Each point is reached from the start by the listed moves, each made 0, 1 or 2 times, or once backwards (-1), plus a little noise. Is the number of moves made odd or even? Then give how often each move was made.

Moves:
(1): [  5  -3 -12  -3  -7]
(2): [  1  26 -15  -3  -2]
(3): [  6  12  21  -4 -17]
Start: [ 5 -1 16 -2 17]
Points:
[ 17  60  -5 -16 -11] -> even (1, 2, 1)
[  9  33 -57 -10  16] -> odd (2, 2, -1)
[ 22  18  48 -14 -25] -> odd (1, 0, 2)
[  8   8 -43  -8  18] -> even (2, 1, -1)

Moves:
(1): [  1  -8  -2 -10   7  -5   2]
(2): [  9  14   5   3   4 -20   3]
(3): [ 6 -2 15  3 -1 -7 -6]
(4): [14  0 -3  4 -1 -1 -5]
(5): [-4 -5 -1 15  5 -8  4]
(6): [ 4  4 12  3 17 10 -2]
Start: [12 -1 -4  2 -1 12 -6]
Points:
[ 52   1  11  30 -14 -41 -19] -> odd (0, 1, 2, 2, 1, -1)
[ 25  10  34  15  17 -53   0] -> odd (1, 2, 2, -1, 1, 0)
[ 12  19  16  25  60 -21  18] -> odd (1, 2, -1, -1, 2, 2)
[  7 -19  11 -20  11  -3  -3] -> even (2, 0, 1, -1, 0, 0)
[ 43  -2  20 -12  15  17 -21] -> odd (1, 0, 1, 1, -1, 1)
[ 23  10   2  26  23 -49  10] -> odd (1, 2, 0, 0, 2, 0)

Moves:
(1): [ 14   3  16  16   1 -13   1  -3   5]
(2): [  8   6  -2  -7  -5  -9  -9 -10  -7]
(3): [  0  -8 -12   7  -3  -4   3   5 -15]
(4): [ 13  16  -3  -1 -11   8  -1   2   0]
(5): [ 5 -5 -9  0  6 -5  0 -3 11]
(6): [ -2  -4  -2   3  -2   5 -11  -3   6]
(7): [-1  1  1  4  7  5 -1 -6 -7]
(8): [-1  5  0  3  5 -6 -7  8  3]
(9): [-25  18  -7   7  -2  -3   3  -9   3]
Start: [ 13  -1   0  -1 -10  13  -6   1   0]
Points:
[ 30 -51 -50 -11   8   1 -36 -22 -39] -> even (-1, 2, 2, -1, 2, 1, 2, 0, -1)
[-35  39  -9   4 -33   3 -19 -21   1] -> even (0, 1, 0, 0, -1, 1, -1, 0, 2)
[ 48  11 -18  26  -1 -17 -18  12  16] -> odd (1, 0, 1, 1, 2, 0, 0, 2, 0)
[ 32  56  31  40 -18  16   2 -10  27] -> even (2, -1, -1, 2, 0, 0, 1, 0, 1)
[ 60  31  28  41  -5  24 -13 -13  34] -> even (2, -1, -1, 2, 1, 1, 2, 0, 0)

Moves:
(1): [  9   2   0  -5  -7  -7  -6 -15   5  -7   1   8   5]
(2): [-1  5 -1  3  3 -2 -1  5 -7  1 -4  8 11]
(3): [  0  -6   2   4 -11   6   2   4   4  -4  -5  -7   3]
(4): [ -4  -2 -12  11  -1 -15   0  -7  -4  -3  -6   0   0]
(5): [-3  6  2  0  8 -8  2  0 -1  1 -5  4  4]
(6): [  2   2   5  -3 -11   7   6  -1   4   1  -1   6  -8]
(7): [ 0 -4 -3  4  3  1 -1 -3  5 -1 -3  4  6]
(8): [-7  4 -2  1  3  3 -3  4  2 -1  1  2  0]
(9): [-10   9 -14   3  -7   3  15   6   7   3   9  -7  -4]
(10): [-6 -6  1 -2 -1 -8  2 -7 -8 -8 -3  0  7]
(11): [ 1  1  5  3 11 -8 -6  5  2 -7 12  5  2]
(12): [ 5  0 -5 -7  4  7  1 12  3 -4  3  1 -2]
Start: [ 1 -5  7  4  5 -7  0  3  3  6 -3 -2  3]
Points:
[-15  -3   5  20 -21  -6  -3 -22   3  -2 -38  26  42] -> even (1, 2, 1, 0, 0, 1, 2, 2, 0, 1, -1, -1)
[ 12  -6  13 -21  21  11  -2  28   6  -7  18  25   9] -> even (0, 1, -1, -1, -1, 1, 1, 0, 0, 1, 1, 2)
[-47   6  -8  54  -2 -60   9   3 -11 -29 -12  14  43] -> even (0, 2, 2, 2, 1, 1, 0, 2, 1, 2, 2, -1)
[ -5  12 -30   7  -5 -33   9  12  32 -39  33   5  15] -> even (2, 0, 1, 1, 0, 0, 0, 1, 2, 1, 2, 2)

Moves:
(1): [ 5  3  0  2 -7  1  1 -5 -3  5  6 -3  1  2 -3  5  6 -1  6 -2]
(2): [ 1  0  0 -5 -1 -4 -2 -4  0  3 -2 -3  1 -4 -2 -7  3 -4  0 -4]
(3): [-1  2 -5  6  1  0 -8 -1 -4  6  6  4  3  1  2  1 -1  0 -9 -2]
(4): [ 5  4  0  6 -2  2  7  4 -2  1 -4 -5  2  0  1 -2 -3 -5 -2 -5]
(5): [ 6  2 -3  1  0 -6 -3 -7  2  4 -4  3 -9  2  4 -1 -3 -2  2  8]
(6): [-6  2 -2 -1  3  2  2  0 -5  3 -3 -4 -1  2 -2 -3  0  2  0  3]
(7): [-1  2  5  1  2 -1  3  4 -7  3 -5  7  3  3 -1  0  9  1 -4 -4]
(8): [-1 -1 -3 -1  2  1  4  8  1  1  3 -1  8  1  1 -2  1 -3  0  7]
(9): [ 1 10 -5 -6 -6  7  1  7  2  0 -1  8 -8 16  3  2  3 -2  3 -3]
(10): [-1 -1 -4  1  1  3  2  5 -2  0  2 -2 -6 -5  2  2 -1  5 -2 -2]
(11): [ -2  -3  -1  -2   3   0   3  -5   2  -2   6   2   0   0 -11   2  -2   1
  -6   4]
(12): [-4 -4 -5 -1 -8  1  0 -4 -7 -6  0  3  3 -6  0  0 -2 -2 -2  2]
(13): [ 1  4 -5 -2  0  1 -2 -2  1 -3 -5  3  3  2  1  3 -2  7 -1 -3]
(14): [ 0 -5  0  3 -7 -7  3  4  1  4 -4  1  1  2 -3 -6  2  1  1  0]
(15): [-4 -3 -1  4  4 -2  7 -1 -3 -5  3 -1  1  0  2 -3  4  2 -1 -3]
(16): [-5  2 -1  1  0 -8 -4  6 -1 -1  0 -3 -1 -1 -1  4  3 -4 -4 -1]
(17): [  9  -5  -9   3   5   3   0  -1   2   2 -10   0  -2  -2  -5  -1   6  -7
   4   0]
(18): [ 7  4  1  1  0  0 -3 -1 -3 -1  1 -1  3 -2 -3 -7  0  2  2  4]
Start: [ 0  3 -2  2 -2  5  4  2  1  3  2  0 -1  2  2  9 -2  6 -9  1]
Points:
[ -3 -29 -24 -11  -1   4  -7 -40   6 -18  -6   5  14 -30 -17  -5 -16   7
 -12  22] -> even (-1, 1, 0, -1, 0, 0, -1, 0, -1, -1, 1, 2, 1, 0, 0, -1, 1, 0)
[-22  12   9  -2 -13 -24  12  -2  -7 -11   2  19 -31  26   6  26   2  -6
 -19  11] -> even (0, -1, -1, 0, 2, 0, 1, -1, 1, -1, 1, 1, -1, 0, 1, 2, -1, -1)
[  1  24 -60   7  -1  20 -18  47 -10  12 -17  21  -2  33   7  18  24  11
 -16  -8] -> odd (0, -1, 2, -1, -1, 1, 0, 1, 2, 1, -1, 0, 2, 1, 0, 2, 2, 1)
[  3   9  16 -16   0  22   1 -16  20  -2  30  -4 -12  11  -4  30 -18  22
   7  21] -> odd (1, -1, -1, -1, 0, 0, -1, 0, 0, 0, 1, -1, 0, -1, -1, -1, -1, 0)
